Rows are points. Two turns around zero, p and q, are shown by what they do to some points. Where does a point land after both, in the order given? Backwards means that the second turn is done in reverse. Each puzzle has new turns, and all numbers are rounded.
In the rows, 100 means zero.

Turn p:
105  95  24 => 150  157  103
81  91  66 => 107  139  92
95  130  158 => 57  57  124
121  104  106 => 112  82  106
102  87  102 => 102  97  87
96  93  144 => 72  68  88
Turn q:
86  34  85 => 59  49  121
139  109  108 => 122  93  67
41  133  115 => 107  146  151
113  129  71 => 89  129  70
126  110  117 => 127  96  82
95  85  103 => 96  87  109
Where do these land?
p, then q backwards: 133  120  140 => 100  48  120
q, then p backwards: 129  105  73 => 85  65  110
q, then p: 72  51  96 => 61  91  60
p, then q: 66  124  91 => 121  128  124

Turn p:
150  108  126  66 => 148  136  127  92
84  112  110  156 => 59  91  110  142
98  84  85  120 => 98  82  84  117
75  111  60  104 => 73  99  60  92
92  85  119  54 => 120  92  118  56
Turn q:
96  95  129  128 => 90  75  104  130
85  58  101  80 => 88  89  57  85
99  86  88  137 => 67  110  102  123
95  176  101  89 => 133  97  166  78
125  85  81  66 => 122  129  71  84
Where do these land?
p, then q backwards: 146  133  36  79 => 160  55  70  64
q, then p: 87  94  144  115 => 111  57  97  120
q, then p backwards: 64  109  98  91 => 69  90  112  84
p, then q: 143  92  127  82 => 140  104  106  136
q, then p: 85  100  102  123 => 85  79  110  98
q, then p backwards: 74  72  92  111 => 66  109  84  111

Turn p:
105  104  134  111  66  110 => 122  122  108  78  83  127
60  64  89  87  152  53 => 34  91  131  145  123  90
147  90  106  122  124  122 => 124  69  124  66  108  77
51  119  81  92  93  121 => 112  100  70  145  106  123
138  95  109  78  123  87 => 78  93  104  63  121  81
128  89  99  90  61  102 => 98  101  84  66  66  105
71  137  83  120  81  105 => 131  124  79  135  92  98
Turn q:
128  108  110  106  67  96 => 118  124  89  124  87  83
88  81  121  127  123  69 => 52  86  101  123  112  97
58  86  129  129  120  103 => 71  69  138  117  122  96
49  57  124  112  87  74 => 74  38  106  125  101  70
125  140  49  88  83  125 => 152  129  88  84  83  140
127  66  114  103  106  117 => 101  112  86  100  138  75
108  146  88  57  109  115 => 117  128  113  53  71  115
117  117  66  77  104  100 => 115  114  79  74  86  123
Where do these land?
q, then p: 112  107  122  126  118  107 => 118  116  115  115  126  102
p, then q: 97  123  128  86  121  108 => 83  118  112  72  115  115
q, then p backwards: 115  117  125  120  69  115 => 81  120  97  141  103  84
q, then p: 42  79  62  117  117  105 => 90  38  128  94  95  133
q, then p: 119  91  140  79  87  90 => 77  141  96  112  94  82
p, then q: 84  84  83  56  103  126 => 118  64  93  89  137  118
p, then q: 106  118  38  119  100  24 => 68  74  91  156  32  129
p, then q: 125  81  103  97  86  124 => 119  93  81  82  104  74

Turn p:
97  105  134  129  91  114 => 66  113  84  125  95  95
81  87  96  116  113  97 => 96  107  96  90  105  72
115  104  73  108  95  100 => 111  89  97  88  74  101
89  121  151  114  71  116 => 64  134  83  136  103  120
94  84  102  86  99  120 => 103  92  81  97  121  105
123  79  109  91  120  90 => 91  68  119  100  113  95
101  118  115  82  117  110 => 113  98  105  129  114  105
86  105  75  86  79  79 => 118  120  110  71  94  115
113  98  45  88  115  72 => 139  80  126  64  80  92
Turn q:
86  111  83  118  96  116 => 106  87  92  115  75  110
86  89  99  108  114  87 => 94  84  117  109  109  102
94  100  106  104  59  117 => 101  128  91  102  82  130
88  103  119  96  110  102 => 84  101  93  112  113  98
112  88  93  123  103  109 => 127  90  100  105  104  110
96  103  99  108  100  48 => 96  107  147  109  100  79
103  116  105  120  105  101 => 111  101  96  121  96  90
134  89  96  24  113  119 => 82  102  66  27  120  81
Where do these land?
q, then p: 117  119  83  118  98  88 => 78  95  117  97  83  119
q, then p backwards: 91  121  96  80  89  73 => 96  100  106  132  100  73
p, then q: 110  93  73  102  71  85 => 82  119  81  73  92  112
q, then p: 107  104  92  95  105  131 => 117  86  92  77  93  106
q, then p: 89  77  87  69  110  77 => 99  109  106  102  148  102
q, then p backwards: 115  107  139  76  97  83 => 56  89  121  108  101  91
q, then p: 80  95  122  131  111  132 => 99  85  69  94  77  65
q, then p: 92  85  108  128  118  130 => 98  70  76  92  88  74

Turn p:
100  91  105  116  94  118  64  97 => 108  101  70  101  124  118  90  96
75  77  88  128  116  87  120  96 => 61  93  90  110  107  73  115  88
92  85  80  89  123  79  82  109 => 93  80  74  77  85  89  112  106
113  141  100  82  97  102  109  84 => 123  125  129  87  99  98  104  117
123  110  114  109  107  108  123  120 => 81  108  123  112  89  124  96  111
117  91  156  77  68  101  116  99 => 121  74  143  120  103  113  59  93
77  107  126  69  82  86  92  117 => 126  85  100  111  79  81  66  112
92  94  89  109  112  117  88  76 => 95  113  86  82  122  96  103  86
122  115  67  101  99  122  133  104 => 93  134  121  100  80  117  130  85
89  89  73  119  102  78  74  96 => 100  87  65  99  112  88  128  105
Turn q:
89  76  99  89  97  107  109  86 => 89  77  111  95  100  112  86  104
100  127  119  106  75  94  137  90 => 135  102  129  89  97  77  87  81
117  135  93  109  81  118  97  71 => 144  106  105  76  89  108  118  109
85  127  111  85  90  83  86  110 => 110  100  83  96  114  92  110  65
85  131  119  116  82  82  104  77 => 139  109  117  103  105  109  100  68
99  82  80  83  122  89  103  105 => 85  86  82  114  114  98  86  118
109  53  102  73  98  100  104  103 => 66  76  90  93  84  103  70  107
129  101  103  129  139  100  74  111 => 86  151  83  113  98  111  109  123
92  69  77  97  78  104  107  113 => 82  65  105  113  79  92  104  106
95  100  98  114  139  122  79  133 => 63  128  95  107  120  98  130  117
Where do these land?
p, then q: 93  82  114  102  93  72  72  116 => 73  89  92  125  78  103  102  119
p, then q: 94  88  116  91  101  95  113  109 => 92  98  101  105  89  117  101  84
p, then q: 93  100  95  99  94  95  108  82 => 107  108  98  105  105  101  81  98
q, then p: 108  112  88  118  91  144  107  113 => 98  88  132  123  70  93  86  108
p, then q: 95  117  89  34  105  93  110  108 => 113  88  72  72  61  87  83  67
p, then q: 125  88  91  104  95  106  107  103 => 99  95  124  84  100  104  97  108
q, then p: 80  95  100  118  95  69  98  102 => 88  107  98  108  137  104  109  99
q, then p: 98  71  87  111  95  84  71  109 => 96  120  84  127  112  92  112  76
q, then p: 113  118  106  89  89  73  97  102 => 116  98  102  86  111  105  130  103
q, then p backwards: 111  113  105  115  93  176  107  57 => 162  140  92  64  129  84  101  81
p, then q: 90  117  108  117  151  93  111  98 => 86  86  93  112  137  83  113  67

Turn p:
133  103  100  80  99  95  98  115  88 => 96  75  82  82  91  86  116  107  106
99  95  96  120  93  98  90  105  87 => 87  115  100  97  103  91  99  113  90
91  80  98  118  126  109  114  101  106 => 97  90  116  113  110  119  79  117  89
79  107  104  91  104  121  87  87  94 => 109  112  105  97  87  116  102  81  79
84  110  75  84  97  94  100  79  99 => 103  110  103  79  102  105  84  72  109
79  106  113  105  94  64  125  105  92 => 97  96  106  118  136  74  97  81  101
83  116  89  105  91  109  89  116  110 => 107  124  79  101  109  113  101  99  97
98  58  110  67  91  109  103  82  113 => 97  86  139  91  94  125  128  91  117
98  104  108  105  102  89  77  98  112 => 122  114  105  99  99  91  104  109  101
80  108  105  114  111  100  85  109  107 => 119  117  97  108  110  103  95  107  83
176  114  102  110  92  111  133  102  93 => 67  61  68  114  59  76  94  122  128
Turn q:
105  105  107  89  112  116  112  105  102 => 99  111  106  98  94  111  91  91  82
93  104  129  119  77  74  106  115  102 => 115  116  116  116  117  69  109  95  118
114  92  89  109  103  93  114  86  90 => 117  89  84  106  89  95  102  107  89
58  107  78  96  78  99  103  120  150 => 44  107  111  141  102  104  111  96  124
94  105  78  115  101  97  107  111  82 => 105  95  93  111  114  108  121  115  89
80  99  126  105  95  104  100  83  94 => 96  109  109  92  107  77  80  115  100
112  107  103  48  108  73  87  117  108 => 96  116  116  73  66  112  129  77  117
111  110  107  116  119  109  94  83  93 => 105  86  92  84  111  91  89  93  80
121  108  85  91  98  121  95  90  89 => 103  102  72  86  99  120  94  97  92
112  63  97  113  108  115  82  90  90 => 120  68  98  93  101  115  75  112  108
Where do these land?
q, then p: 95  67  98  112  91  83  121  97  89 => 88  101  89  112  108  85  111  135  112
p, then q: 92  108  88  121  87  125  102  83  98 => 78  111  85  93  128  94  99  108  105
p, then q: 90  91  87  114  116  108  99  135  94 => 102  93  114  91  112  133  111  110  81
q, then p: 117  112  89  85  96  84  61  87  96 => 104  86  107  85  106  127  100  79  132
p, then q: 110  117  99  107  92  95  116  99  94 => 89  83  96  106  101  91  111  107  110
p, then q: 121  77  152  76  92  98  82  109  89 => 140  125  113  138  78  84  99  112  90
q, then p backwards: 90  107  103  117  87  101  85  85  118 => 109  106  90  107  91  80  124  105  92
p, then q: 94  103  107  99  113  86  95  80  91 => 115  101  100  81  96  85  100  97  111
q, then p: 101  107  79  95  127  108  120  88  137 => 69  132  125  97  105  98  99  84  83
q, then p backwards: 90  110  99  74  100  112  119  135  94 => 71  82  104  111  83  125  83  93  108

Turn p:
89  71  130  56  146  79  129  119  72 => 89  57  93  103  165  85  115  59  102
67  144  78  70  80  74  91  48  88 => 130  126  95  142  122  101  38  120  116
77  95  134  75  131  122  79  125  64 => 68  84  47  94  125  73  99  77  95
75  82  108  131  77  132  145  89  104 => 87  129  109  109  86  146  109  62  73
84  102  135  70  91  105  117  123  120 => 79  91  109  66  120  103  72  73  92
112  81  70  121  55  100  80  59  118 => 133  159  123  103  76  99  110  121  100
131  132  102  73  60  63  127  122  62 => 88  75  137  117  135  91  75  143  54
96  104  158  125  136  95  112  78  81 => 128  64  69  112  92  97  101  54  70
76  106  76  123  76  99  102  118  146 => 79  119  134  93  61  115  84  96  126
148  77  74  132  138  77  76  117  81 => 110  67  101  114  81  70  164  129  113
97  75  65  93  85  104  81  139  153 => 69  122  135  61  84  93  112  110  146
148  132  70  131  125  150  62  62  109 => 139  106  46  87  54  127  122  156  111
Turn q:
64  120  127  78  110  128  78  129  60 => 84  114  110  79  139  151  79  115  69
126  84  98  126  95  67  86  52  100 => 120  122  63  107  71  60  120  96  92
79  88  120  127  70  74  104  76  154 => 117  95  84  167  106  63  88  83  100
100  143  80  93  133  129  98  145  123 => 63  65  110  103  105  147  108  129  130
89  141  132  81  109  130  145  136  69 => 74  90  124  70  104  138  32  113  104
130  59  57  165  120  54  81  90  81 => 108  162  94  113  41  82  161  93  116
58  101  86  62  64  112  124  77  96 => 104  94  120  84  158  63  78  94  106
112  137  108  88  63  120  91  121  111 => 81  72  74  94  123  123  83  72  113
131  24  97  113  93  27  91  92  93 => 120  130  116  114  44  55  144  54  61
118  80  99  102  119  156  109  114  100 => 138  84  118  82  93  138  102  110  122
92  123  95  64  124  104  92  69  114 => 93  71  88  88  119  81  106  141  87
Where do these land?
q, then p backwards: 126  70  62  68  105  121  112  73  121 => 145  78  108  97  135  67  82  105  123
p, then q: 74  45  145  58  73  48  84  126  72 => 70  133  89  115  66  52  95  150  34
p, then q: 81  140  83  103  57  101  86  100  92 => 71  121  77  116  124  138  109  86  96
p, then q backwards: 134  91  62  115  61  88  130  95  119 => 75  64  90  101  151  112  105  128  85
q, then p backwards: 99  100  104  72  149  90  96  136  120 => 131  116  85  127  91  92  136  137  92
p, then q: 133  100  114  131  110  126  94  133  65 => 95  134  150  79  112  84  89  77  114
p, then q backwards: 133  109  132  105  103  120  104  85  107 => 127  88  124  79  108  116  82  87  85
p, then q: 108  133  90  128  65  95  38  74  120 => 51  90  65  101  105  113  111  35  102
p, then q backwards: 60  123  63  89  141  88  129  58  52 => 63  118  120  147  75  128  73  109  162
q, then p: 52  88  146  131  137  125  128  119  130 => 78  89  72  70  31  72  124  103  66

Turn p:
113  109  120  87  84  144  106  127  104  90  74 => 117  130  114  125  119  80  118  114  119  70  105
96  73  62  91  113  94  96  88  103  114  78 => 62  69  95  85  106  93  97  102  90  80  110
93  98  137  126  147  72  126  96  110  120  130 => 104  133  105  77  101  127  80  74  53  136  113
114  77  122  114  111  120  97  109  84  65  114 => 116  115  116  105  114  122  114  131  81  99  73
117  89  74  93  96  64  62  86  96  106  84 => 80  55  111  83  84  70  94  108  99  111  89
63  106  69  100  102  100  48  79  123  106  69 => 99  57  111  55  82  94  82  95  131  64  112
71  70  65  88  85  81  54  122  91  106  95 => 96  51  88  95  96  83  54  117  102  73  79
128  136  57  86  90  102  76  100  86  137  103 => 90  53  113  126  114  79  94  86  134  125  123
94  103  121  92  92  156  125  89  112  106  115 => 121  129  85  114  113  124  121  116  111  88  138
106  110  148  76  101  95  134  106  89  79  110 => 128  137  93  127  85  97  126  89  70  105  93
112  132  51  103  108  76  103  117  103  96  89 => 63  81  121  118  95  96  89  65  123  104  86
94  85  128  69  69  149  112  109  77  24  117 => 143  120  86  146  88  125  145  144  100  60  64
112  99  116  133  103  80  128  92  149  121  122 => 74  147  98  80  84  113  80  100  99  138  124
86  113  130  143  98  67  133  80  73  129  100 => 109  123  65  65  119  98  104  61  89  145  89
Turn q:
109  85  79  114  75  91  116  83  105  115  141 => 81  76  113  103  68  86  118  68  94  120  98
58  72  91  118  99  106  96  102  68  72  124 => 75  99  123  144  98  95  63  86  85  89  81
103  62  107  97  112  102  122  102  72  111  129 => 62  77  97  117  87  118  91  99  112  117  76
70  79  103  107  86  62  120  109  85  102  104 => 97  118  121  107  75  106  71  89  103  128  77
113  101  101  72  88  89  62  94  137  136  99 => 94  118  116  72  81  97  137  115  126  91  136
132  90  67  61  89  77  87  92  128  103  87 => 135  93  112  100  63  110  138  115  123  93  121
136  104  88  102  81  84  67  112  101  115  79 => 114  102  88  85  68  95  105  127  93  100  139
67  105  147  118  98  134  134  118  71  44  117 => 80  123  75  134  144  126  70  65  60  96  62
111  83  74  89  72  114  99  81  114  139  77 => 106  72  120  58  71  111  108  95  109  81  117
132  141  123  113  151  111  82  79  147  97  53 => 133  108  74  59  148  70  139  151  96  80  92
82  123  112  99  108  106  114  81  60  91  111 => 93  101  73  112  116  86  72  73  116  94  83
86  155  109  108  141  124  102  146  113  75  78 => 130  116  88  107  181  102  89  117  84  110  117
Where do these land?
p, then q backwards: 87  80  107  97  85  72  75  71  134  138  64 => 116  122  98  132  82  96  71  75  88  155  83
p, then q: 118  95  144  109  75  110  125  115  125  123  123 => 102  98  85  94  119  66  102  91  107  136  149
q, then p backwards: 102  111  137  90  64  122  77  115  138  104  121 => 106  97  112  105  132  117  154  74  121  104  79
q, then p: 119  45  100  107  77  87  39  88  132  124  59 => 141  136  72  167  79  78  94  108  110  82  61
p, then q backwards: 93  111  117  118  63  101  124  96  78  78  115 => 118  110  129  77  112  72  126  93  101  79  99
p, then q: 86  139  61  107  114  109  122  112  66  95  131 => 82  61  115  73  116  78  109  112  79  63  73
q, then p: 115  134  136  111  91  107  108  115  106  94  79 => 91  63  114  132  111  107  111  75  100  101  113
q, then p: 111  98  72  85  134  109  93  88  58  109  101 => 72  104  112  81  88  108  64  136  98  88  86
q, then p: 106  111  116  125  103  109  106  77  121  82  122 => 83  94  84  90  105  98  120  64  82  100  85
p, then q: 71  113  100  73  136  80  122  83  46  66  97 => 114  53  73  92  75  108  76  88  93  64  52
p, then q: 78  103  91  113  134  81  110  127  77  86  118 => 95  87  83  86  105  89  78  118  99  50  92
p, then q: 144  72  36  70  101  92  82  112  138  111  92 => 60  155  154  120  97  103  68  97  75  115  88
q, then p: 69  89  84  93  125  122  119  100  82  89  77 => 107  102  143  75  107  96  105  126  88  80  95

Turn p:
113  107  102  108  92  71  119  95  107  116  96  103 => 120  105  106  111  95  83  82  96  117  98  102  119
87  90  105  101  103  120  101  92  97  94  74  108 => 92  84  82  84  83  100  109  107  102  89  100  90
69  90  88  76  88  111  98  114  93  82  90  109 => 104  96  83  82  110  107  132  122  82  88  95  104
118  100  121  97  97  86  104  91  113  96  100  90 => 90  104  113  112  88  83  90  90  95  93  107  112
98  125  119  122  108  94  101  91  103  104  119  87 => 93  119  96  132  100  94  88  84  109  104  100  84
107  113  103  106  121  96  111  89  111  99  134  107 => 103  127  96  108  102  103  84  79  96  117  121  94
101  108  109  104  127  90  82  101  92  100  99  101 => 94  102  105  100  101  104  110  69  110  101  94  92
85  105  84  99  112  107  83  87  110  96  105  92 => 83  118  90  92  98  117  104  99  101  112  87  99
102  70  88  107  82  98  102  112  88  98  98  99 => 119  80  109  95  101  111  92  114  84  91  87  103
105  95  79  83  86  111  108  105  78  95  92  95 => 106  96  115  84  110  110  107  128  101  87  105  98
113  97  80  103  75  109  101  119  101  87  94  112 => 112  80  108  106  99  115  110  126  95  109  110  112
85  92  101  86  94  118  75  97  87  111  95  112 => 95  91  98  78  103  91  120  109  94  112  82  82
117  108  121  109  115  89  115  108  121  124  103  84 => 88  96  98  117  111  81  69  77  113  100  109  112
Turn q:
88  118  115  98  101  118  80  77  105  99  90  98 => 91  120  104  81  113  111  106  95  78  88  92  86
114  103  114  92  113  106  123  129  87  98  109  102 => 101  101  103  128  80  105  102  98  128  90  86  99
94  98  102  99  82  122  99  102  113  103  114  97 => 94  100  91  96  90  116  101  88  85  98  94  118
107  83  101  116  102  92  81  111  112  99  103  85 => 87  100  109  108  93  93  99  119  85  120  103  110
106  119  72  106  88  107  84  108  102  104  102  116 => 85  92  84  82  89  86  87  103  96  78  112  106
117  101  115  82  80  112  103  85  90  123  110  103 => 97  89  123  101  103  118  109  74  98  79  107  110
99  88  109  74  93  92  114  99  79  86  86  87 => 129  96  118  103  103  124  88  103  114  104  99  90
105  92  79  103  107  85  106  101  115  106  84  98 => 107  105  98  98  97  79  91  97  104  118  120  100
111  96  80  128  98  105  111  94  95  114  100  103 => 105  99  93  111  110  73  97  96  94  90  109  122
77  118  111  101  90  78  82  96  105  95  80  102 => 104  105  108  61  102  96  111  116  99  106  92  86
101  111  91  99  111  92  110  85  106  84  119  100 => 107  89  79  110  101  98  111  98  92  99  106  80
101  81  122  94  128  95  124  104  84  80  97  120 => 107  95  103  127  115  100  93  93  128  112  71  79
80  93  88  107  106  95  81  108  106  109  104  90 => 87  108  89  91  105  102  103  120  99  115  111  112
Where do these land?
q, then p: 103  116  100  107  87  95  92  89  87  108  96  98 => 102  104  107  100  102  101  110  91  86  85  116  102
p, then q backwards: 107  112  108  96  96  109  106  104  98  108  87  116 => 104  103  88  101  104  75  104  103  99  107  104  105
p, then q backwards: 108  109  101  98  111  111  89  106  89  113  88  91 => 100  98  109  88  108  88  93  100  91  107  101  122
p, then q: 104  110  106  85  92  92  109  111  104  109  93  93 => 93  92  92  102  100  87  107  102  110  114  92  87
p, then q: 65  107  102  95  123  92  113  92  96  100  111  95 => 112  109  79  97  97  95  95  105  90  83  121  74
q, then p: 107  114  75  88  101  99  113  105  99  73  89  102 => 87  102  130  109  101  116  98  111  93  110  86  114
q, then p: 103  91  84  94  89  120  111  91  112  111  96  98 => 106  116  111  91  86  100  105  102  101  120  100  84
p, then q: 110  99  105  91  93  100  102  95  105  80  88  100 => 107  83  94  96  97  107  103  99  105  98  82  106
q, then p backwards: 95  76  105  94  98  94  94  92  105  102  140  89 => 103  104  91  109  97  116  82  133  118  81  101  107
q, then p: 106  24  97  118  103  99  104  93  94  103  94  103 => 113  74  91  84  91  87  89  50  118  131  76  79
q, then p backwards: 98  110  106  108  103  110  94  89  98  74  89  112 => 82  82  108  104  97  104  98  93  86  112  111  88
p, then q: 92  114  106  106  95  100  109  127  95  104  107  90 => 95  109  88  122  107  81  99  111  96  108  98  96
q, then p: 95  88  107  117  94  92  52  101  101  111  91  108 => 107  97  81  88  127  81  127  79  93  86  90  95
q, then p: 106  115  96  90  103  90  110  114  103  113  143  108 => 117  104  77  99  91  113  77  125  78  97  102  111
q, then p backwards: 102  115  101  112  113  97  104  91  112  91  89  96 => 86  103  115  94  94  100  100  87  91  102  114  108
